Rows are points. Each copy is the shape, with its points in the same order, turned, moved and blurred by noise. Say if it was mirrored as well.

Shape, 6 rows:
[[-19  36]
 [ 27 -16]
 [ 34 -22]
 [  7  41]
 [ 21 -24]
 [ 27 -19]]
Copy 1:
[[ 30 -38]
 [ -6  25]
 [-10  33]
 [ 41 -12]
 [-15  22]
 [-11  27]]
Copy 1 is: mirrored
Copy 2 (6 x 2):
[[ 20 -35]
 [  7  34]
 [  5  43]
 [ 42 -17]
 [ -5  32]
 [  5  36]]
Copy 2 is: mirrored

Shape, 7 rows:
[[  6  -3   0 -13]
 [-15   0   7 -10]
 [-14 -10 -18 -19]
 [-16 -13 -12 -25]
 [ 18   1  -6  60]
 [ -4  11 -16 -24]
 [ 23 -12  -3  20]]
Copy 1 (7 x 4):
[[ 14   4  10 -19]
 [ -7  -3   5 -19]
 [ 10 -13 -15  -2]
 [ 14 -16 -12 -11]
 [ -1  22  55  29]
 [ 10  12 -19  -8]
 [ 17   7  41   2]]
Copy 1 is: only turned
Copy 2:
[[ -2   3  -6 -20]
 [-23   4   4 -15]
 [-21  -4 -22 -15]
 [-24  -3 -16 -25]
 [ 39 -24  24  23]
 [-10  18 -25 -12]
 [ 25 -14  10 -14]]
Copy 2 is: only turned
Copy 3 (7 x 4):
[[ 11  -3   2 -10]
 [ -4   5  18  -8]
 [-12   7  -2 -26]
 [-11   2   5 -31]
 [ -9 -10 -29  55]
 [  7  20  -1 -23]
 [  6 -18 -19  17]]
Copy 3 is: only turned

Shape (11 x 6):
[[  4  17   0  16   0  -2]
 [ -1   6 -14  13  -8 -10]
 [ -5  10  14   1  20  -7]
 [-14  12  -2  12  20  12]
 [ -5  -8  -8  15  20   4]
 [  2 -45  -4  -2   9  -5]
 [  8  -3  13  15  -6  15]
 [  9  17 -18 -17  14  -4]
 [ -9  15 -16   4 -60   7]
 [ -1  13 -12   4   7   3]
 [  5   1   4 -28  14  -8]]
Copy 1 (11 x 6):
[[-13   9   6  14 -12 -11]
 [-19   1 -10   7  -6 -18]
 [-13   5  17  13  10   8]
 [ -9   5   0  33  -2   9]
 [-13 -15  -1  28   3  -4]
 [-11 -50  -1   5  14  -8]
 [ -5 -11  11   9 -24  -5]
 [ 11  11  -8  10  18 -14]
 [ -8  10 -39 -25 -39 -14]
 [ -3   7  -7  17  -1  -7]
 [  8  -2   8  -4  23   1]]
Copy 1 is: only turned
Copy 2, 11 rows:
[[ -7  11  16  13   9  -5]
 [ -4   8   0  22  -2 -11]
 [-16   1  21 -13   6 -12]
 [-25 -12  15   1   6   4]
 [ -9 -17  18  11  -6  -8]
 [ 16 -20  13  -1 -39 -17]
 [  4  11  26   8 -10  11]
 [  6 -10  -9  -8  21  -6]
 [  2  45 -27  32 -13  16]
 [ -7  -3   3   7   8  -1]
 [  9  -5  -3 -28   2 -13]]
Copy 2 is: only turned
Copy 3 (11 x 6):
[[  3   9 -10  24   0   0]
 [-19  13 -13  22   2   4]
 [  8  -7 -17   2   0 -12]
 [  4 -16 -17  12  -6  13]
 [ -9 -14 -11  10  14  13]
 [-28  -6   7 -17  29   4]
 [  5   8  14  11   1   7]
 [  0  16 -37  -4   3   9]
 [-35  42   7  24 -36  13]
 [ -3   6 -22  13  -2  11]
 [ -1  12 -25 -21   5  -6]]
Copy 3 is: mirrored
Copy 4:
[[  0  22  -3   0   3  14]
 [ -9  11   4  11  -7  12]
 [-13  25  14 -13  19   7]
 [-16  15  -1  -5  23  29]
 [-17   5   3   7  25  12]
 [-16 -23  18   9  27 -15]
 [  5   2 -14 -10  14   4]
 [  6  13  34   3   7  25]
 [  4 -14 -11  -7 -50  20]
 [ -4  13  10   1   6  23]
 [  0   6  39 -15  14   5]]
Copy 4 is: mirrored
